Each row of a before or after table is a point. One or more steps were done to the points. Then noise was added and the rows were shuffled. The steps act on how far a point lies along the listed directions, d1 being the first. Write out the steps. A step turns or swaps two directions, mirrors them in a line or flattens them onto one, adds a multiple of one to another, or multiplies one. Angles are multiples of 10 degrees, from the lower direction toward the higher: turns from -170 to 170, lines from 10 to 170 but not 90. Use the fewest steps. Two steps may share a direction if one is a turn and the other turns, adds or multiplies; they go together, in the order done. Otherwise the lowest direction goes first.
(in the rows, 128 means zero)

Directions:
(1): [149  67 123]
(2): [187 147 144]
Before (13 x 3):
[[134 149 137]
 [161 141 128]
 [ 76  69  96]
 [104 201 152]
 [ 81 135 120]
 [108 179 128]
 [ 97 193 127]
 [102 138 133]
 [140 104 125]
 [193 121 127]
 [ 36 157 100]
 [ 64 117 123]
 [113 142 126]]
After (13 x 3):
[[124  59 104]
 [ 91 235 132]
 [ 97 135 131]
 [ 99 209 130]
 [101 155 126]
 [ 85 245 155]
 [111 151 138]
 [114 155 128]
 [143  87 123]
 [ 69 203 116]
 [168  95 118]
 [142 135 123]
 [124 158 133]]
Steps: multiply d1 by 1.6; multiply d2 by 0.4

Directions:
(1): [ 88 165  60 128  73 114 121 130]
(2): [171  97 110 152 103 143  75 189]
(3): [ 71  85 116  99 155 124 153 188]
(4): [150 114 113 103  95 204 178 122]
Before (14 x 8):
[[137  66 121 113 156 160 165 157]
 [113  81  55 119  88 168 166 204]
 [190  94 159 169 143 122  53 148]
 [ 79 132 108  87 138 139 164 148]
 [111 106 141 143 147  89  77 174]
 [ 63 114 110 128 115 104 152 137]
 [142 149 166  92 123 144 182  92]
 [123 135 120 111 122 148 178  94]
 [115 122 104 144 127 118  99 159]
 [ 63  82 150 121 182  90  89 200]
 [110  44 126 101 153 178 154 189]
 [149 142 145 112 128 165 187  59]
 [142  39 110  97 129 188 147 182]
 [ 36 124 124  96 186  61 129 143]]
After (14 x 8):
[[168  95 125 128 118 165 136 150]
 [154  67 133 116 138 181 152 173]
 [ 36 137 127 105 166  80 155 101]
 [157 151 157 121 132 167 164  27]
 [190 150 139 134 115 158 106 109]
 [160 128 141 122 144 153 175  64]
 [168 175  89 146  65 163 172  53]
 [166  92 161 101 126 160 148 173]
 [ 99 166 149 142 139  73 107  91]
 [112 161 107 145 125 112 116 104]
 [144 141 132 102 115 165 184  28]
 [194 144 168 166 154  88  46 100]
 [163 127 141 174  96 122  97 106]
 [136 181 188 152 157  87  86  46]]
Steps: turn d1 and d3 by -160 degrees; turn d1 and d2 by -140 degrees

Directions:
(1): [ 97 101 127 122 124 198 211 102 112 102 118]
(2): [ 94 117 159 189 104  67 170 156  84 130 150]
(3): [164  56  87 117  82 131 111 178 106  90 119]
(4): [ 45 119 108  60 143  93 131 164 143 126 111]
Before (13 x 11):
[[179  86 115 170  89 113 123 149  91  99 131]
 [153 145 124 128 130 130  93 136 132 131 133]
 [157 131 137 156 119 131 131 115 114 128 140]
 [142 117 118 138 127 127 116 138 121 138 136]
 [120 133 143 137 130 143 154 116 125 122 131]
 [107 134 135 132 116  82 126 143 119 137 128]
 [145 109 103  91 122 122  87 133 150 114 101]
 [119 144 114 118 137  86  97 155 123 141 122]
 [119 131 140 120 128 129 144 123 134 135 131]
 [141 130 147 144 126 107 120 139 129 138 137]
 [124  87  92 110 104  95 110 160 107 116 129]
 [134 125 141 137 135 164 149 109 139 133 121]
 [145  88  81  87 112 136  97 159 139 100 118]]
After (13 x 11):
[[ 75 130 127 105 121  71 127 156 126 138 122]
 [248  95 130 225  76 142 120 118  79  99 143]
 [110 129 138 114 130 124 146 126 135 135 130]
 [ 76 137 105  82 147  68  99 173 131 140 113]
 [219 138 151 206 109 155 131  88 105 129 153]
 [157 120 119 150 125 132 115 130 116 139 139]
 [159 133 151 156 125 116 119 131 125 138 141]
 [ 78  84  79  72 111  74 108 180 118 113 118]
 [113 105  96  66 128 110  88 147 157 114  95]
 [106  82  71  55 118 121 100 177 144  99 111]
 [164 127 147 161 130 176 149  95 133 133 129]
 [175 145 130 146 124 139  92 125 127 134 136]
 [132 132 146 149 129 147 153 111 120 121 135]]
Steps: multiply d4 by 3

Directions:
(1): [202  93 134 168 111  52 129 150 144 122 105 183 110 113]
(2): [115 211  71 150  79 108 124 136 186 136  90 115 123 150]
(3): [107 145 153 123 125 128 145 165 115 235 149 165  77 145]
(4): [ 84 133  48 132 197  83 133 147  78 113 125 161 127 134]
(5): [142  92  96 221 160 174 132  82 141 156 121 108  98 152]
(6): [ 58  77 131 152  87 163 104 165 157  97 125 190 139 152]
Before (9 x 14):
[[179  93  79 197 172  85 124 100 142  76  99  97 136 106]
 [133 104 205  48  90 148 111 110 133  52 145 117 192 102]
 [201 193 139 110  85  33 153 149 153 155 106 135 120 105]
 [192 171 102 161 153  77 128  93 129 151 116  74 127 139]
 [136 184 126  83 135 127 160  89 109 136 144  91 126 123]
 [117 173  82 155 131 131 122 139 159  95  90  53 149 117]
 [ 86  46 187 146 108 198 140 143 117 176 163 122 106 131]
 [146 102 142 114 154  86 147 149 109 125 140 124 134 135]
 [170 111 116 107 218  39 125 184  51 171 147 174  94  98]]
After (9 x 14):
[[133 115 206  62 120 132 157 143  86 179 176  85 116  93]
 [111  40 101 180 198  91 107 192  82 154 141 218  85 133]
 [128  96 107 126 117  64 106 164 148  33 101 152 174 100]
 [133  79 132 149 153 107 145 142 122 127 135 136 128 148]
 [ 87 160  89 141 107 133 112 165 161  82  90  76 160 120]
 [ 81 114 120 159  76 107  88 165 168  93 116 172 159 163]
 [ 67 114 117 149 107 183 139 110 142 115 134 148 124 156]
 [149 104 106 230  79 113 136 140 197 156  98 171  96 158]
 [183  77 161 160 152 194 130  34 136 103 137  63 148 120]]
Steps: turn d5 and d6 by 170 degrees

Directions:
(1): [137 129  64 110 114 126 125 165 158  98  80  73 141 179  62 128 185 122
  88 171  98  80 137  75]
(2): [152  99  83  78 117 134 112 102  98 134  80 177 142  61 145 173 135 188
 157 170  54 156 114 103]
(3): [ 66  93  93 153 112 135 192 126  61 189 181 146 102 144 103 134 116 121
 114 100  73  78  90 101]
(4): [ 97 187  93  94 154 102  89 162 130 188 141  95 165 132  74 152 104 150
 165 101 164 182  58 109]
Before (12 x 24):
[[129 179 105  73 138  89  98 178 109 157 118  51 186 169  58 151 107 138
  153  91 179 146  77 116]
 [111 127 184 196 110 157 195 111 120 139 174 125 113 166 130  93 104  88
   88 102 157  70 128 168]
 [108  87  80 119 120 135 178 113  78 181 127 137 122 112  99 147 106 157
  133 114  64 109 107 120]
 [ 80 102 146 207 131 139 228 152  94 147 203 109 110 182  99  94 102  53
   92  78 126  55 131 136]
 [149 148  34  56 101 139  78 130 100 153  67 124 134 114  84 195 161 187
  154 153  43 137  87  70]
 [131  97  63  75 146 119 130 107  92 155  98 137 143  82 135 162 121 182
  129 146  59 109  83 106]
 [ 77  94 139 207 115 121 195 108 110 161 210 110 110 162 148  93  83  78
   97  73 117 101 166 144]
 [128 141 106  98 151  98  90 140 122 168 105 116 158 118 134 139 126 150
  146 135 130 164 105  90]
 [ 59 126 117 117 140 126 181 111  76 196 156 142 122 134 129 143 116 118
  159  57  96 103  71 122]
 [ 92 167  44 115 148 107 113 171 143 209 106  78 163 141  74 170 126 144
  132 124 143 148  53  97]
 [116  82  59  87 107 143 170 115  67 143  98 170 119 106 129 166 132 166
  118 154  32  97 104  86]
 [114 183  71  88 178 104  99 169 160 164  82  64 184 159  49 125 148 127
  119 127 147 140  76  93]]
After (12 x 24):
[[151 161 136 157 147 122 143 191 195  68 112  37 159 202  66  90 152  61
   90 133 184  93 165 125]
 [201 133 118  66 107 151  60  83 117 103  57 176 123  58 179 182 141 190
  177 159  74 178 140 137]
 [192  64 188 125  95 137 159  90  87  61  98 152 119 115 195 123 124 121
  116 134 111  84 198 171]
 [187  79 135 148 117 149 138  92 160  82  54 159 113  84 212 141 153 131
  103 183 105 112 187 160]
 [180  91 188 135 153 146 140  71 139  83  77 180 125  77 212  97 132 117
  114 146 119 128 186 181]
 [146  86 132 125 127 119 126 103 102 137 103 159 125 101 185 128 134 140
  127 150  90 126 151 108]
 [115 146  89 162 125 105 135 161 188 113 134  26 154 208  77  94 139  80
   80 120 146 109 173 103]
 [165 115  79  60 154 116  97 110 129 117  66 124 159  76 144 158 131 184
  133 164  86 132 106 118]
 [170 125  81  82 130 128 114 135 159 108  52  89 154 123  86 140 147 160
  128 162 103 135 146 118]
 [120 172 142 164 120 141 155 153 166 128 134  64 145 201  70  99 133  94
   81 122 180  81 113 136]
 [141 125  96  90 124 133 143 131 160  80  50  91 140 164 110 129 201 113
  114 144  87  71 150  98]
 [164 157  76  44 138 119  80 144 146 107  45 120 166 104 115 169 140 180
  146 170 115 173 107  99]]
Steps: turn d1 and d3 by -120 degrees; mirror d2 and d4 in the line at 10 degrees

Directions:
(1): [125 165  74 167  50 155 132 104 153 118 163 101 123 143 158 118 131 168
 108 125  48 155 183 178 134 117 114 142 110 119  52 174 136 133  87 113
  62  77 143  85 138  87 135 165  86 207  90 167]
(2): [181 148 147 115  80 106 108 162  99 154 139 137  94  61 131 111 122 166
 126  92 134  72 100 171 148 163 123 153  93  94 113 149 102 105 110  61
 106 102  34  93 132 170  65  41 103  86  85  85]
Before (12 x 48):
[[144 104 164 120 142  99 103 143 119 125 119 156 116 107 115 129  98 128
  126 131 158  88 101 129 117 137 121 134 146 138 150 133 118 125 141 101
  143 151 114 121 125 148 108  89 119  92 135 121]
 [139  85 180  98 191 115 116 151  99 148 107 119 136 127 113 130 124  83
  125 148 189 116  90  78  99 105 154 135 152 155 189  96 121 143 159 163
  191 181 120 153 128 138 143 120 162 109 191 109]
 [150 160 110 164  96 154 128 105 139 130 163 110 112 154 134 138 117 161
  127 123  79 162 176 141 146 128 113 134 114 117  81 156 147 150 110 121
   82  81 124  98 150  93 113 156 107 175  94 161]
 [ 78 115  75 164 167 157 122  77 174  91 141 108 157 197 137 165 146 119
  132 164  92 200 177 104 120  70 134 115 169 157 119 138 161 154 118 195
  124 116 236 150 128  78 213 249 117 197 154 201]
 [126  78 176  95 203  91 157 110 130 110  93 156 132 110  93 143 117  77
  173 150 190 109  98  77 127 132 138  97 143 152 189  87 116 125 164 174
  198 175 165 178 108 145 141 127 170  67 178 113]
 [128 176 101 189  66 141 149 100 155 112 176  90 124 130 137 110 138 156
  111 132  80 140 160 153 122 115 111 140 115 131  58 182 143 138  78 136
   34  89 137  85 130  80 140 188  70 202 122 170]
 [148 111 171  95 170  99 122 161 116 136 113 162 132  91 112 114 111 113
  153 134 180 116  97 115 147 155 116 137 101 131 183 111 133 121 156  95
  153 159 115 132 142 152 116  77 144  66 128 111]
 [ 77 127  80 138 164 144 147  78 164  98 127 110 172 197 148 155 151  94
  127 165 110 198 182 104 120  74 132 115 137 141 111 109 167 133 146 185
  126 151 242 192 139  75 204 205 133 225 163 179]
 [115 116 170  94 156  96 125 160 131 150 123 130 134 126 109 132 118 140
  140 158 176 108 102  99 115 138 122 127 135 125 155 121  95 104 157 142
  160 158 126 163 100 142 119  99 156  82 115 104]
 [ 66 140  58 163 100 148 135  42 153  91 111 109 165 200 148 132 126 117
  105 160  71 196 208 101 106  81  97  97 128 135  77 142 173 153 122 178
   84 133 223 121 127  43 178 237 116 226 130 213]
 [108 171  74 176  82 149 113 116 155 131 150  92 111 159 127 128 121 160
  105 120  74 157 197 157 119 107 119 148 131 138  81 151 148 116  96 133
   98 111 160  98 142  83 140 182 125 210 135 164]
 [106 151  57 179  67 186 124  78 182  99 154 115 145 201 155 117 139 129
   98 153  11 218 232 171 126 101 122 140 107 136  71 150 136 146 118 159
   71  76 221 109 132  63 177 237 108 238  99 212]]
After (12 x 48):
[[153 114 150 113 124  97 147 113 131 120 121 143 112  84 117 126 116 125
  158 128 141  95 119 134 143 144 127 122 113 128 131 130 107 117 124 127
  143 127 123 127 117 139 113 107 128  95 130 115]
 [149 108 163 122 132 100 101 143 120 125 124 157 114 106 118 129  98 133
  125 130 155  86 104 137 118 138 120 136 142 137 144 138 116 125 138  96
  139 145 108 115 128 146 104  85 113  94 127 119]
 [ 66 139  57 164  99 149 135  42 153  91 113 108 165 201 148 134 126 119
  104 161  70 196 206 102 106  81  94  98 127 136  76 143 175 153 122 177
   84 133 223 118 126  44 177 239 116 229 128 215]
 [135 138 124 154 139 150 134 105 138 123 145 116 126 170 119 146 120 134
  133 136 106 167 163 109 137 118 119 119 130 131 114 131 153 156 131 148
  115 109 148 125 143  95 132 169 133 159 123 158]
 [ 93 135  72 170 106 184 128  76 181  95 139 120 156 217 145 125 139 105
  105 164  35 225 222 143 119  96 126 127 124 148 100 129 137 152 136 183
   98  99 243 136 129  65 193 248 130 223 123 212]
 [127 132 159 102 125  97 122 161 132 152 137 127 126 116 117 124 116 160
  132 148 157 103 111 122 121 143 118 138 123 114 133 138  91 101 143 124
  136 138 109 142 102 143 110  90 141  96  97 104]
 [ 95 152  85 169 121 146 117 114 156 126 137  98 120 171 118 133 121 137
  113 132  97 164 189 131 112 100 125 137 143 150 110 130 151 121 114 156
  124 135 180 121 137  87 155 191 145 195 158 162]
 [162 113 158 115 129 122 107 152  99 155 128 108 119 106 130 117 122 122
  114 129 149 105 109 124 112 116 143 153 125 136 141 130 114 135 129 125
  147 143  86 116 135 135 120  98 127 133 152 111]
 [158 121 164 100 143 100 120 163 119 137 121 158 124  82 117 110 110 125
  147 128 165 114 104 132 149 156 110 145  93 125 164 126 131 117 145  79
  138 145 104 116 147 151 107  69 132  75 112 113]
 [ 91 147  67 149 123 146 140  79 163 102 142 104 159 184 159 147 150 116
  120 154  82 190 192 133 129  82 127 127 120 127  82 131 163 130 127 159
   95 125 220 166 144  74 188 193 112 241 136 181]
 [ 88 132  65 171 133 160 118  80 175  94 154 103 148 184 148 158 143 138
  127 155  70 197 189 127 126  75 129 127 157 146  95 156 155 148 101 176
  100  97 218 130 129  77 202 238 100 211 133 201]
 [107 149 119 176 124 137 153  99 155 107 155 100 141 152 121 123 141 117
  119 148 117 150 145 113 110 105 122 123 138 151 103 152 148 143 105 172
   74 125 170 120 126  82 164 203 100 181 162 169]]
Steps: flatten d1 and d2 onto the line at 130 degrees
